Rows are points. The points of each table are mixes of a few directions, plus a little noise. Count the directions of each table, and those that both share. Where both have some left over, give the other angles between the two spaces (their principal angles), to ten degrees, smallest first.
In the rows, 128 means zero.

First, 5 rows:
[[150 122]
 [167 118]
 [143 123]
 [ 43 150]
 [133 126]]
Second (7 x 2):
[[124 125]
 [134 131]
 [ 90 111]
 [210 166]
 [103 117]
 [152 140]
 [ 83 107]]
Directions: first 1, second 1, shared 0; angles 40

First (6 x 3):
[[185 118 118]
 [ 95 126 138]
 [ 82 135 137]
 [103 184 113]
 [109 123 134]
 [197  83 129]]
Second (4 x 3):
[[ 94  97 148]
 [122 182 109]
 [104 101 145]
 [193 132 111]]
Directions: first 2, second 2, shared 2

First, 7 rows:
[[156  82 148 142]
 [ 72 148  78 112]
 [181  91 164 136]
 [147  85 133 132]
 [ 89 171  85  99]
 [143 145 134 119]
 [109 172 153 156]]
Second (8 x 4):
[[ 75 152  45  75]
 [103 139 122 140]
 [ 91 140 112 134]
 [ 89 133 118 147]
 [152 122 140 123]
 [192 105 172 132]
 [172 147 157 116]
 [145  86 157 156]]
Directions: first 3, second 3, shared 3

First (9 x 6):
[[124 134 128  73  69 249]
 [130 125 128 149 151  82]
 [129 126 128 140 142 102]
 [130 127 129 140 142 100]
 [129 128 128 127 126 130]
 [130 125 128 155 157  67]
 [125 132 127  97  95 195]
 [128 127 127 132 131 122]
 [129 127 128 137 137 107]]
Second, 7 rows:
[[165 151  93 166 140 150]
 [135  92 125 134 115 127]
 [ 93 120 159  93 124 109]
 [172 101  92 170 120 145]
 [138 176 114 141 147 141]
 [ 73 113 178  72 119  98]
 [120 143 134 121 134 126]]
Directions: first 1, second 2, shared 0; angles 90

First (9 x 8):
[[165 126 127 162 150 103 138  88]
 [131 121 162 134 146 141 149 125]
 [135 113 148 125 109 148 134 122]
 [106 168 102 160  93 124  53 175]
 [112 105  61  47  67 126 131 126]
 [105 143  43  85  99  93  99 144]
 [102 150 136 139 152 129 114 159]
 [140 120 187 156 154 151 149 120]
 [154 107 185 145 183 136 184  92]]
Second (9 x 8):
[[ 77 119  90 133  50 162  87 108]
 [117 117  92 164  71 168  84 131]
 [142 133 153 152 191 123 150 138]
 [153 127 120 108 154 105 147 136]
 [145 144 206 117 166 106 158 127]
 [144 120 101 119  71 136 101 132]
 [131 129 116 126 217 103 169 135]
 [160 137 165 120 173 104 154 139]
 [ 84 124 108 114  57 146 101 105]]
Directions: first 4, second 4, shared 2; angles 60, 70

First:
[[132 124 142  91  88 114 144 137 127]
 [132 126 134 106 104 121 137 133 128]
 [105 125 152 148 163 106 124 133 125]
 [163 139  95  92  52 160 155 116 122]
 [133 124 118 134 144 136 112 129 136]
 [176 120  90  76  85 160 108 136 151]
 [133 108 146  89 132 107 104 153 150]
 [ 80 148 131 249 228 133 126  97 101]
 [100 136 145 168 156 115 140 118 111]]
Second (8 x 9):
[[136 175 120 100  89 132 114  74 178]
 [132 124 118 129 135 126 131 133 121]
 [ 92  80 180 127 100 122 101 105 153]
 [156 184  93 125 137 137 150 137 122]
 [156 227 140 140 125 159 159 164 124]
 [136 105  78 118 147 114 125 116 117]
 [122 101 133 138 142 123 129 145 112]
 [ 95  28 159 148 147 112 115 153 100]]
Directions: first 3, second 3, shared 0; angles 50, 70, 70

First (9 x 11):
[[147 120  98 150 152 186 112 151 150 182 144]
 [104 119 145 100 123 109 149 123 139 125 142]
 [132 134 131 131 122 117 127 124 116 112 117]
 [ 84  96 132  83 146 151 158 143 182 185 186]
 [101 122 148  98 120 100 150 117 137 118 141]
 [ 99 131 160  97 107  73 151 105 116  84 121]
 [126 142 149 125 105  82 130 107  99  77 101]
 [232 171  75 236 137 179  50 142  68 111  54]
 [130 120 115 130 141 154 124 140 144 156 142]]
Second, 8 rows:
[[157 116 181 213 151  56 107  29  92 131 172]
 [120 131 113 104 122 148 134 156 138 127 116]
 [120 131 114 105 122 147 134 154 138 127 116]
 [150 119 169 193 145  73 112  52 100 130 162]
 [125 129 123 120 126 134 130 137 131 128 124]
 [102 139  79  50 107 194 147 218 161 125  88]
 [114 134 101  85 117 164 139 178 146 126 106]
 [136 124 143 153 135 107 122  99 118 129 141]]
Directions: first 2, second 1, shared 0; angles 70

First:
[[117 110 164 116 124 155 130 137 106 119 137 124]
 [144 136 174 177 151 156 124 117 141 169 162 139]
 [120 131 175 142  84 179 129 171 135 133 122 121]
 [144 155 129 164 166 179 124  99 101 131 146 115]
 [ 99 120 121  62 193 115 138  65 119 127 163 101]
 [132 112  15  71 148  31 130  98  98  67  89 141]
 [101 170  39  69 122  77 136 107 176 111  99  89]
 [136  94 136 135  74 106 125 179 120 112 100 160]
 [154 114 112 161 118  93 123 141 127 131 115 163]
 [110 130 201 130 117 194 131 144 137 150 153 105]
 [149 132 140 175 109 127 121 149 149 152 126 151]]
Second (9 x 12):
[[ 96 125 170 200 224  65 110 222 127  85  97  49]
 [113 127 146 160 169 100 122 169 127 109 115  93]
 [109 137 121 123 138 128 138 136 126 135 125 128]
 [ 82 153 108 110 154 131 155 146 122 151 125 130]
 [126 131 118 114 116 138 134 115 127 139 132 140]
 [ 93 144 124 130 159 119 140 156 124 134 120 116]
 [137 135  98  81  75 168 144  74 128 160 149 177]
 [181 107 128 112  68 153 114  75 134 127 144 158]
 [214  90 140 120  50 153  99  60 139 113 147 159]]
Directions: first 5, second 2, shared 0; angles 60, 90

First (9 x 14):
[[155 180  37 132  95 139 110 173 150 120 144 141  81 173]
 [122 114 139 135 140 128 128 127 124 125 138 131 131 127]
 [127 117 101 151 143 136 117 155 131 114 171 147 106 153]
 [100  69 208 136 169 121 141  96 107 129 133 124 165  94]
 [155 202 114  74  59 117 139  99 140 157  33  92 141 105]
 [105  75 169 151 172 129 129 124 115 118 165 140 139 122]
 [163 218  89  73  49 119 135 111 146 155  35  95 129 116]
 [107  79 173 145 167 127 132 118 114 121 154 135 144 117]
 [118  98 123 155 158 135 120 148 125 113 177 148 115 146]]
Second (10 x 14):
[[146 158  55 140 112 139 112 170 144 118 158 144  86 170]
 [147 159  54 141 112 140 113 172 144 117 158 144  87 171]
 [146 158  55 140 112 139 112 170 144 117 157 146  89 169]
 [109  95 205 116 144 117 146  84 110 140  97 110 171  85]
 [143 153  72 137 116 136 115 162 141 119 152 142  95 160]
 [145 156  60 140 114 138 113 167 142 119 153 144  91 167]
 [111  97 201 116 144 117 144  87 113 140  99 112 169  85]
 [100  79 244 109 152 112 154  62 101 145  81 101 191  63]
 [124 123 143 127 131 126 131 119 125 129 122 125 136 120]
 [112 101 195 116 142 117 143  89 115 138 101 112 165  91]]
Directions: first 2, second 1, shared 1

First (10 x 18):
[[129 123 136 129 125 127 122 132 128 128 127 133 123 129 126 129 130 132]
 [132 103 166 131 115 124  98 152 128 123 123 151 106 133 120 133 133 146]
 [136  80 203 134 102 121  68 176 130 118 118 172  84 137 111 137 138 163]
 [117 197  22 118 163 138 214  60 126 141 142  65 191 117 152 115 114  78]
 [129 123 137 128 125 128 121 133 128 127 127 133 122 129 126 129 129 132]
 [129 121 139 129 124 127 119 136 129 127 127 135 121 129 126 129 129 133]
 [141  50 249 140  87 117  32 205 130 113 112 199  57 142 101 142 143 185]
 [120 173  58 122 152 135 185  82 127 137 137  86 169 120 144 120 118  95]
 [128 128 128 128 128 129 128 129 128 128 128 128 128 128 128 128 128 127]
 [119 181  44 121 157 136 194  74 128 139 139  79 178 119 147 118 117  89]]
Second, 9 rows:
[[135 132  99 137  97  85 157 122 113 148 180 119 110  89  89 146 130 148]
 [134 177 159 108 128 112 136 144  98 107 169 163 156 173 120 128 101 110]
 [147 122 127 151 133  92  98 144 125  89 124 127  99 155 158  94 101 129]
 [ 90  66 123 115 162 238 119  98 192 174  16  96 144  84 150 140 189 126]
 [110 157 176  72 192 180 137 133 161 165  88 159 175  90 116  83 116  97]
 [111 109 110 120 130 149 146 119 158 134 100 122 118 119 124 133 154 135]
 [120 137 103 126  89 112 168 119 113 129 172 129 125 138  96 174 149 143]
 [136 142 118 133 112  87 139 138 118  98 158 140 109 157 124 124 115 134]
 [169 110 137 189 110  96  51 135  74 107 145  97 115 146 175 130  95 130]]
Directions: first 1, second 5, shared 0; angles 70

First (11 x 20):
[[129 132 133 121 125 123 123 127 129 134 131 124 128 128 130 125 129 128
  132 121]
 [121  95  87 189 149 179 177 135 134  74 106 175 121 134 107 153 109 133
   96 191]
 [123 105 102 170 142 163 161 133 134  92 113 160 123 132 113 144 116 131
  107 170]
 [139 179 187  37  98  52  56 116 119 210 161  57 139 118 160  89 156 121
  177  36]
 [139 182 194  27  95  42  47 114 118 218 164  51 140 117 164  85 160 120
  183  25]
 [122 100  93 181 145 173 171 134 133  80 108 170 121 133 109 150 110 133
  100 182]
 [123 105 102 169 144 163 162 133 131  90 112 160 122 133 114 145 115 131
  105 171]
 [126 122 119 140 132 140 137 128 129 118 123 136 126 129 123 134 124 130
  124 139]
 [123  99  93 182 145 172 170 135 132  80 109 168 123 133 110 150 112 132
   99 182]
 [134 153 158  81 111  90  91 121 123 170 145  91 134 124 145 108 142 125
  152  81]
 [130 137 139 111 122 113 115 125 127 143 135 115 131 127 135 120 133 126
  137 112]]
Second:
[[140  95 125 156 145 166 167 149 130  88 111 159 125 119 116 139 128 121
   99 150]
 [146 147 185  68 112  86  95 135 121 169 144  88 135 113 150 102 155 117
  147  62]
 [115  99  79 194 149 179 177 133 132  74 108 175 120 136 105 156 106 138
   97 195]
 [117 199 154  47  93  40  38  92 121 220 170  56 138 136 158  96 141 135
  194  55]
 [120 137 115 133 126 122 120 116 129 133 132 125 127 136 127 131 123 134
  136 138]
 [121 102  91 180 143 170 165 131 135  83 108 168 122 135 107 151 112 133
  101 183]
 [133 150 164  82 113  90  92 124 125 167 145  93 133 122 144 109 143 123
  151  78]
 [131  96 113 167 145 166 171 144 132  85 108 163 123 127 114 143 120 127
   97 163]]
Directions: first 1, second 2, shared 1

First (11 x 24):
[[137 146 121 103 121 141 100 137 140 110 136 132 142 141 130 113 150 147
  107 102 151 128 133 136]
 [131 105 172 198 151 134 110 139 142 114 119 151 158 150 169 105  99 149
  165 147 165 133 161 101]
 [130 102 147 156 136 120 144 123 126 138 123 126 123 120 134 132 112 115
  148 154 118 132 125 117]
 [127 153 114  86  94 116 151 127 120 159 137 100 104 126  98 139 139 125
  106 132  89 129 106 174]
 [165  86 152 130 153 159  74 136 160  78 136 150 164 128 155  98 162 131
  119 110 184 138 129  85]
 [146  90 158 166 159 148  92 135 149  91 125 154 161 134 164 105 130 134
  144 126 177 134 145  83]
 [ 99 168  85 104 123 121 139 122 108 133 123 127 113 125 110 148 124 129
  117 103 115 114 132 139]
 [ 98 131 110 143 127 101 181 111  98 164 116 116  94 109 109 163  95 102
  148 152  80 120 121 134]
 [ 84 167  70 101 118 102 178 108  88 161 117 113  84 107  89 175 109 105
  124 120  74 110 117 148]
 [163 125 193 153 107 141  96 156 164 128 141 125 164 170 159  79 132 174
  132 149 159 147 146 156]
 [127 132  87  68 119 124 143 113 115 133 135 112 100  98  92 153 156  97
   97 111  98 124  93 135]]
Second (11 x 24):
[[148  75 122  83 150 147 148 111 131 123 159 119  91  99 100 161 138 124
  125 128 129 152 105  43]
 [113 151 130 160 127 120 114 144 125 127 115 144 158 153 152 107 126 129
  133 127 130 112 150 169]
 [130 125 120 119 127 122 137 124 124 124 129 126 112 115 116 144 127 131
  133 129 125 127 123 114]
 [104 133 118 174 155 119 114 160 116 114 128 173 170 167 165 115 133 127
  147 125 135 100 171 137]
 [113 175 149 170 105 123 100 141 135 140 100 129 173 165 162  79 120 127
  119 128 131 116 145 220]
 [126 135  97 114 120 100 154 124 109 114 121 130  86  91  96 177 121 139
  149 129 115 110 122 102]
 [132 144 164 139 112 149 103 124 150 149 120 109 161 155 151  76 126 121
  101 128 136 147 123 186]
 [145  92 116  87 138 135 151 111 126 124 148 116  86  93  94 166 133 128
  129 129 125 144 105  59]
 [140  92 120 101 146 139 143 119 128 122 150 127 104 110 110 152 135 125
  129 128 129 141 116  66]
 [107 205 137 174  83  99 106 140 125 138  81 124 161 151 151  91 110 136
  128 129 122 101 144 249]
 [149  81 135  89 147 156 138 111 139 131 157 114 107 112 110 140 139 121
  115 128 132 159 105  64]]
Directions: first 4, second 3, shared 0; angles 40, 40, 40

First, 8 rows:
[[142  75 131  83  83 104 114 157 112  97 102  90 104 144 157  51 124 192
  111 197 102  88 112 130 121 137 133 100 223 178  86  87]
 [131  47 119  68 111 149 111 164 141 119 107 147  93 176 194  77 132 169
   86 141 127 105 110 102 132 153 123 151 120 141  88 114]
 [127  76 120  90 126 153 118 150 143 129 117 155 106 163 176 107 133 145
   98 118 136 120 117 105 134 146 122 155  94 125 106 128]
 [116 166 124 160 169 155 138 105 145 157 150 168 144 120 111 194 133  73
  138  62 153 162 140 121 135 124 123 158  34  82 162 165]
 [120 166 127 160 159 144 138 108 138 149 145 152 145 115 106 181 131  84
  141  82 145 155 139 128 132 121 125 145  65  95 157 155]
 [122 217 135 196 158 116 148  87 121 146 155 122 166  80  59 197 125  71
  170  95 136 161 149 151 126 103 131 116 106 101 177 153]
 [127 172 133 161 137 116 137 108 121 133 139 117 149 102  91 156 125 105
  151 122 128 140 137 143 126 115 131 115 133 121 150 135]
 [142 104 135 105  82  89 120 144 103  95 108  73 118 124 130  61 121 185
  128 205  97  91 120 145 118 126 136  82 246 181  98  86]]
Second, 10 rows:
[[163  54 121  46 145 134 191 115 140 120 126 152 146 178 149  83 104 144
  112 178 126 133 126  83 133 159 132  93 108 138  62 128]
 [116 166 124 158 193 134 164  82 119 126 104  95 165 105 129 200 125 166
  129 150 119 138 124 157 102  75 135  73 163  79 113 142]
 [107 161 139 176 137 111 111 124 103 115  97  68 127 118 129 148 145 181
  150 174 111  95 106 163 119  83 144  95 212 133 128 106]
 [149  72 128  64  50  96 101 180 134 103 143 135  98 128 142  39 114 145
   99 149 121 118 153 110 118 179 119 147 170 188 111  97]
 [168 106 145  95 105  88 175 119 119 117 150 122 150 163  78  62 110 106
  177 200 119 120 131  94 154 165 145  85 148 191 102 108]
 [155 152 107 117 103 141 138 106 128 144 157 156 141  59  82 115 100  36
   97  45 121 172 154 155 125 148 104 143  85 106 173 162]
 [ 94 116 123 145 124 158  70 162 136 134 106 136  88 140 181 145 156 155
  103  91 137 107 109 134 129 115 122 181 110 111 140 127]
 [118  95 126 130 166 169 134 117 124 139  90 126 116 187 168 127 147 151
  133 148 125  97  74 121 158 107 140 122 103 114 103 132]
 [114 161 121 140 108 118  93 150 146 130 156 151 122  69 125 165 123 110
   97  60 146 164 177 138  94 138 108 175 108 107 166 139]
 [ 95 199 144 210 150 130 105 125 132 151 148 139 130 131  96 196 157  84
  182  88 154 134 128 127 149 111 137 167  70 115 184 142]]
Directions: first 2, second 6, shared 2

First (9 x 32):
[[ 85  90 182 119 136  76 116 149 133 134 165  75 139 146 126 119 165 127
  159 133 133 102  95 138 148 135  38 145 164 122 116 107]
 [ 97  99 168 121 133  90 119 143 131 132 155  89 136 141 126 122 155 127
  151 132 132 109 103 135 142 134  62 141 154 123 119 113]
 [ 75  80 195 117 137  64 113 154 134 136 173  62 142 150 125 117 174 126
  167 135 134  96  86 140 152 137  16 149 172 120 113 103]
 [149 148 101 133 124 154 134 117 126 125 110 155 123 119 130 133 109 129
  112 125 126 141 145 123 118 124 173 119 110 131 134 138]
 [170 166  74 138 120 179 140 107 123 122  91 181 116 110 131 137  91 130
   97 122 123 153 161 118 109 121 217 112  92 135 140 148]
 [150 147 100 133 124 154 135 117 126 125 110 155 122 119 130 133 109 129
  112 125 126 141 145 123 118 124 173 119 110 131 134 138]
 [185 180  55 140 118 197 145 100 122 120  78 199 113 104 132 139  78 131
   87 121 122 162 173 114 102 118 249 105  80 137 143 156]
 [117 118 142 125 130 115 125 134 129 130 138 114 131 133 127 126 138 127
  136 129 129 121 119 131 133 130 105 133 137 126 125 123]
 [123 124 134 127 129 122 127 130 128 129 132 123 129 130 128 127 132 128
  131 129 128 125 124 130 130 129 118 130 132 127 127 126]]
Second (10 x 32):
[[ 56 116 174 100 170 132 132 126 152 151  78 112 118 143 166 122 158 120
  171 135 139 190 103 101 134 121 169 135 101 163 117 131]
 [176 152  94 138 117 148 135 119 119 114 110 157 135 126 118 141 102 144
   99 115 123 128 154 147 120 122 174 123 125 109 147 141]
 [132 132 123 141 129 147 106 139 127 138 136 135 121 114 121 131 125 128
  118 133 162 135 135 125 132 103 131 136 103 133 102  75]
 [128 132  94 127 106 116 157 103 128 116 157 137 101 109 138 104 113  96
  132 142  78  97 126  88 103 181  97  93 139 157 143 205]
 [183 149  90 126 107 134 156 106 117 102 108 156 143 137 119 141 100 144
  106 106  89 117 154 152 116 146 171 112 151 101 175 191]
 [166 126 127 151 117 132  94 152 113 125 150 126 149 128  96 145 122 151
   99 117 170 109 143 168 147  90 108 151 133  90 111  53]
 [112 116 140 139 131 127 103 143 131 139 161 112 116 115 124 121 138 116
  129 144 157 119 119 113 135 116  81 137 116 142  93  75]
 [184 137 102 136 101 119 138 124 109 103 137 139 153 139 101 141 108 151
  100 106 109  94 151 169 129 138 127 126 165  83 163 149]
 [ 92 103 171 132 143 114  96 155 131 144 149  94 130 130 124 125 157 129
  143 138 168 129 108 132 148 104  80 151 125 131  92  59]
 [ 48 113 164  89 161 108 159 107 156 143  92 110 109 145 174 106 158 106
  185 141  90 167  92  82 119 165 143 113 122 176 140 203]]
Directions: first 1, second 4, shared 1
